Rows are points. Any point is a mix of the corners, with weights that add up to 1. It lies inside the corners' shape when no weight is negative. Is each point inside? If not, which corners have a negative weight?

Corners:
(1): [-.39, .07]
(2): [-.42, -.34]
(3): [.53, -.03]
Points:
[.24, -.11] => inside
[.07, -.09] => inside
[-.09, .02] => inside
[-.28, -.27] => inside

Corners:
(1): [.19, .34, -.07, .15, -.10, -.09]
(2): [.33, -.12, -.18, .19, .12, -.08]
(3): [.19, .01, .04, -.53, .68, .61]
(4): [.04, -.06, .00, .14, .21, -.24]
(5): [-.19, .06, -.15, -.34, -.38, -.07]
(6): [-.02, .03, -.22, .22, .26, .05]
(7): [-.35, -.20, .13, .14, -.94, -.16]
Points:
[-.06, .01, -.05, -.01, -.19, -.11] => inside
[-.03, .04, -.13, -.15, -.14, -.02] => inside
[.00, -.01, -.05, -.09, .08, -.03] => inside
[-.04, -.08, -.05, -.06, -.07, -.03] => outside (1)

Corners:
(1): [-.27, -.13, -.18, .50, -.09, -.37, .30, .46, .12, -.03, -.01]
(2): [.22, .02, -.52, .33, .58, -.05, -.70, -.15, -.13, -.33, .12]
(3): [-.22, -.15, -.01, .14, -.43, -.11, .23, .54, .16, .47, .15]
(4): [-.31, -.58, .51, -.17, -.21, -.28, .28, .54, .42, .08, -.26]
(5): [.32, -.15, -.02, -.35, .76, .06, -.28, -.38, -.36, -.44, .44]
(6): [-.06, -.01, .14, -.14, -.24, -.58, .06, .23, .10, -.15, .12]
(7): [-.42, .25, .00, -.07, -.30, -.07, .10, .85, .44, -.23, .05]
(8): [-.02, .45, .15, .10, .63, .05, -.32, -.69, -.40, -.08, .33]
(9): [.42, .09, -.24, .12, .62, .05, -.33, -.81, .07, -.09, .52]
(10): [.07, .18, .32, .21, -.02, .20, .01, -.24, -.28, -.29, .11]
(11): [-.33, .07, -.49, .14, -.34, -.10, .32, .30, .06, .14, -.26]
(12): [.10, -.04, .27, .07, .02, -.35, .18, .39, .09, .13, -.23]
Points:
[-.12, .10, -.01, .04, -.02, -.12, .11, .17, .07, -.14, .02] => outside (2, 3)
[-.11, .01, .19, .13, -.05, -.25, .01, .30, .04, .01, -.01] => outside (5, 9, 11)
[-.07, .06, -.14, .10, .03, -.18, -.09, .12, .14, .04, .03] => outside (1, 5, 10)
[.07, .07, .04, -.06, .17, -.13, -.08, .06, -.14, -.11, .14] => outside (1, 4, 9)
[.09, .04, -.01, .08, .20, -.06, -.08, -.19, .00, -.10, .22] => inside
[.02, -.01, .00, .02, .22, -.10, -.08, -.03, -.09, -.14, .19] => inside

Corners:
(1): [-.34, .23, .35, .22, .13, .01, -.25, -.19, -.24, .13, .35, .39, -.01, .01]
(2): [-.15, .13, -.56, -.17, -.47, -.11, .40, .13, .05, .01, -.34, -.03, .25, -.20]
(3): [-.05, .05, .52, -.21, -.14, -.47, -.48, -.10, -.41, .05, -.21, -.29, -.07, .42]
(4): [.07, .50, -.03, .38, -.15, .15, -.25, -.52, .22, .53, .11, -.05, .07, .14]
(5): [-.03, .06, -.52, .21, -.06, -.47, .03, .30, -.50, -.37, .14, .42, -.32, -.38]
(6): [-.51, .30, -.78, .45, -.07, .10, -.16, -.47, -.40, .11, .00, .21, -.25, .17]
(7): [.43, -.53, .27, -.48, -.17, .23, .16, .58, .06, -.38, -.16, -.23, -.23, -.06]
(8): [.33, -.27, .48, -.39, -.29, -.14, .32, .10, .18, .36, .08, .00, -.01, .08]
(9): [.48, -.14, .23, .18, -.11, .45, .33, -.06, .01, .14, -.17, -.49, .32, .08]
(10): [-.03, .13, -.47, .35, .20, -.29, .15, -.20, -.32, -.49, -.51, .28, .04, -.34]
(11): [.01, .24, -.70, .40, .09, .09, .24, -.27, -.05, -.19, .37, -.12, .24, -.24]
(12): [-.02, -.01, .45, -.31, .12, .02, -.29, .18, .30, .51, -.12, -.33, .57, .62]
(13): [-.23, -.17, -.12, .34, -.08, -.24, -.39, -.17, .28, -.19, -.38, .12, .28, .37]
(14): [.30, -.46, .58, .02, -.25, .32, .13, -.12, .37, .46, -.34, -.59, .03, -.26]
(15): [-.40, .35, .14, .86, .34, .17, -.03, -.43, -.29, .01, .29, .13, -.37, -.03]
Points:
[-.02, .01, -.02, .12, -.12, .04, -.02, -.09, -.02, .15, .00, -.07, -.01, .03] => outside (10)
[.05, .00, .06, .21, .00, .12, .09, -.08, -.07, .00, .00, -.10, -.01, -.01] => inside
[.31, -.16, -.05, -.16, -.20, -.13, .15, .25, -.06, -.27, -.12, -.02, .06, -.08] => outside (6, 12, 14, 15)
[.04, -.04, .23, -.05, -.10, .04, .00, -.03, .07, .17, -.15, -.11, .12, .14] => outside (5, 11)
[.15, -.02, .07, -.03, -.20, .15, .14, -.10, .01, .15, -.11, -.18, .10, -.06] => outside (5, 12, 13, 15)
[-.03, .02, -.03, .23, -.02, -.05, -.13, -.13, -.13, -.01, -.04, -.07, -.03, .02] => outside (2, 8)
